Each row is a point. The window is the flat piece filled in between its corners: a triangle in 3 columns, a solid with four corners in 4, and so on. A path goes straight from each point to the next, and from the last back to the first. After which points does the path pass through the window?
In the rows, zero is written as 128.

Window, 3 rows:
[[ 81  83 120]
 [ 66 116 106]
 [162 185  90]]
Path:
(1): [159 180  41]
(2): [152 210 109]
(3): [129 195 140]
(4): [135 168  72]
(5): [89 77 72]
(6): [ 81 103 164]
(7): [119 173 113]
(8): [121 165  75]
(9): [89 70 71]
(10): [ 82  94 135]
(11): [ 86 101 155]
(12): [79 73 69]
(13): [107  76  68]
(14): [ 72 113 163]
(15): [154 195 127]
(16): [149 169  52]
Through the window after points: 5, 9, 11, 13

Window (4 x 4):
[[ 91 176 182 159]
 [163 197 178 154]
 [131 186  77 119]
 [ 60  41 112 127]]
Path:
(1): [ 66 106 123 110]
(2): [ 82  99  97 209]
(3): [122 150 109 154]
(4): [117 159 139  85]
(5): [ 88 113 156  93]
(6): [ 95 109 126 185]
(7): [ 60  39 107 205]
(8): [ 77  85 130  58]
Through the window after points: 3, 5, 7

Window:
[[211  89 125 120  47 127 136  84]
 [ 60 109 184 164  87  68 130 113]
 [ 47 111  82 151 150 153  67 175]
 [110 134 118 157 176  71 138 122]
 [181 128 190   9 223 147  59  89]
 [160  67 133  93  87  68  86  84]
 [ 82  54 151  77 132 124 179  96]
 [ 40 162  35 119  73 135  71 161]]
Path:
(1): [ 88 100 155 123 104  89 135 145]
(2): [ 69  99 152 144 122 104 122  80]
(3): [ 89 115  88 119 123 128  82  66]
(4): [121 114 138  84 103  93 140 199]
(5): [122 105 149  57 161  98  94 210]
(6): [ 56 117 127 117 186 121  77  40]
(7): [132 123 159  77 184 128  83  36]
(8): [162 111 169  47 167 123  80 124]
Through the window after points: 1, 3, 7

Window:
[[184  83 126 125 108 184  51 142 182  94 187]
 [184 163 145 113  57 157 152 219 137  88 159]
 [ 37 147 147 169 148 160  95  37  45 105 120]
 [ 80  75 157 106 158 107  37 151 213 168 106]
 [172 123  29 169 196  33  83 153 196  99 106]
 [105 157  65 144  91  41 147  57 127 119 148]
 [148  69 152 104 108  75  89 209  96 126 130]
 [169  98 148  38 132 249 120  39 167 177 183]
 [154 116 190 175 103 161 193  49  69  60 164]
 [201 206 172  89 109  78 116 107 126  94 167]
 [190  81 163 201  95  77 161 141  80 222 181]]
Path:
(1): [ 94 148 155  98 180 138 138 158 143 129 232]
(2): [124 119 144 115 135 122 113 170 155 119 168]
(3): [178 121 147 141  50 138  85 124 143 147  66]
(4): [192 135 139 128  69 147  97  89  94 138  54]
(5): [109  85 143 101 155 120 129 131 139 129 226]
(6): [100 103 139 137 159 119 135 117 123 107 201]
(7): [165  88 117 172  82 154  67  97 132 159  56]
(8): [171 117 130 112  86 106 116  95 124 145  87]
Through the window after points: 2, 4

Window (12 x 12):
[[ 97 160 133 138 125 170 163 145 171 171 118 113]
 [150 120 114 136 164 121  68 178 169 131 125 149]
 [ 94 141  84 105  99  68 104 136 147 249 165  71]
 [ 97 129 142 146 165 116 143 141 108 158 153 147]
 [121  83 118  75 183 109 125 144 163 143  96 145]
 [107 149 124 136 122 115 110 107  72 172  96 135]
 [113 106 134 102 116 158 107 158  81 158 139 119]
 [132  74 117 173 132 122 126 121 166 145 118 156]
 [203 137 175 123 167 137 197  98 120 153  89 148]
 [146 166  59 191 101 201 106  75  71  42 176 146]
 [126 158 174 140 132 129  86  94 163 122 161 143]
 [148 202 131  88  51 104 121 180 109  55 131  63]]
Path:
(1): [124 125 143 134 155 136 124 121 137 142 105  90]
(2): [107 152 110 114 106 135 142 152 146 160 134 166]
(3): [124 160 109 118  81 142 120 147 123 138 129 168]
(4): [132 107 124 137 170 133 104 103 103 138 126  50]
(5): [ 90 126 135 140 180 136 112 121 155 123 130  49]
(6): [141 139 121 103  97 111 121 150 111 156 139 171]
(7): [138 123 118 140 133 144 126 136 141 115 137 196]
(8): [132 130 140 150 155 148 116 121 114 108 121 118]
(9): [133 118 137 153 171 120 108 126 141 127 120 112]
(10): [134 146 122 104 123 126 129 168 128 155 140 170]
(11): [112 139 126 123 108 114 143 142 130 151 138 189]
(12): [139 136 125 159 173 156 114 112 113 127 137  83]
(13): [129 127 133 178 148 121 103 136 114 106 130  50]
(14): [122 142 130 104 127 133 128 144 161 159 155 173]
(15): [151 154 127 121 115 138 148 128 114 114 135 156]
(16): [153 145 139 141 132 136 122 113 122 118 120  91]
Through the window after points: 1, 5, 9, 11, 15

Window, 14 rows:
[[ 98 121 171 150 122 150 100 137 116 100 130 131 136 118]
 [ 96 151 156 108  38 138 183 132  83 133 114  91 154 179]
 [110 166 142 163 127 144 158 107 174 105 116 134 166 141]
 [  8 154 137 120  82  62   7  77  75  78 135 110 172 145]
 [125 156 148 170 117 105 175 101 138 102 108 148 100 110]
 [105 155 121 156 122 133 169 129 125  61 164 121 134  95]
 [162 182 142 171 165 128 154 141  97 140 125 104 169 102]
 [112 152 145  75  71  78  95  94 151 107 183 125 122 188]
 [ 95 148 126 140 131 105 124 137 135 101 144 228 171 124]
 [134 140  75 179 177 138  99  94 123 190 161 139 131 136]
 [ 53 146 156 134 178 105 160 182 148 103 132 127 135 120]
 [181 159  58 117 181 155 141 105 114 146  44 128 163 135]
 [119 191 115 165 133 138 119 179 137 136 146 126 110 148]
 [130 213 124 114 191 163 150  98 109 125 127 128 117 136]]
Path:
(1): [103 168 133 127 112 124 115 131 136 128 137 136 126 120]
(2): [ 93 144 134 155 140 127 127 115 115  89 130 131 141 170]
(3): [122 143 135 172 135 115 146 125 118  90 135 138 122 160]
(4): [ 93 185 140 112 102 141 141 120 143 134 121 127 140  54]
(5): [101 167 125 112 120 146 118 121 144 151 132 136 159  81]
(6): [131 155 110 163 161 126 134 123 103 105 135 126 151 183]
(7): [111 150 132 155 152 122 150 138 119  83 136 128 137 158]
(8): [ 97 172 135 138 117 129 145 132 140 130 136 131 139  88]
(9): [121 170 103 100 139 140 126 119 142 144 103 127 149 101]
(10): [138 136 118 186 164 121 130 114  80  92 100 146 160 182]
(11): [118 137 131 167 149 129 124 125 107 100 134 133 131 156]
(12): [102 153 138 126 117 142 108 111 143 156 124 135 143  83]
(13): [100 166 144 105 102 133 130 130 145 141 113 143 143  67]
(14): [107 159 142 150 134 113 138 134 114  91 134 130 142 161]
(15): [117 135 145 174 164 118 156 122 107  85 133 119 156 169]
(16): [ 91 182 122 118 119 150 131 137 132 140 115 133 130  94]
Through the window after points: 3, 7, 9, 11

Window:
[[ 92 140  76 154  98 142 119 142 152   7 102 147 112 145]
 [121 189 164  77  92 188  98  84 133 106 123 130 136 138]
 [133 212 157 102 146 133 136 192 125  70  93 176 166  89]
 [119 181 124 149 109 125 106 204 136 120 154  83 105  88]
 [178 127  35 119  68 174 134 113  80 115  98 131 117 124]
 [202 121 139 120 171 192 160 142 129  86 101 103 129 164]
 [153  97  88  95  72 132 118 143 127 149 126  36 150 169]
 [218 158 169 106 162 122  90 146 132 109 151 115 159 118]
 [157 100 134 106 126 192  90 139 115  74  76 138 119 126]
 [ 61 159  39 104 122 120 107 186 152 132 156 134 130 138]
 [ 91 230 152 131 152 115  53 119 140 120  89  71 122 105]
 [185 121 168  58 132  88 157 121  98 149 161 115 121 114]
 [143 146 191  94 138 131 131 116  58 118 169 123 173 122]
 [163 185 198 138 137 116 120 118 145 223 124 114 176  92]]
Path:
(1): [169 179 154 116 130 149 128 154  78 141 109 135 115 178]
(2): [146 183 172 122 119 130 104 136 118 150 119 131 141 148]
(3): [141 147 137  81 133 168 143  97 145 118 141 101 172  47]
(4): [110 147 127 109 148 143 119 109 155 102 127  97 153  93]
(5): [150 159 147 110 120 139 109 164 119 107 123 131 128 153]
(6): [159 199 132 154 124 146  88 158  96 104 104 125 114 207]
(7): [139 128 129  73 125 140 131 122 171 125 126  97 158  35]
(8): [169 121 136 123 153 163 136 120 174 109 118  86 163  94]
Through the window after points: 2, 8
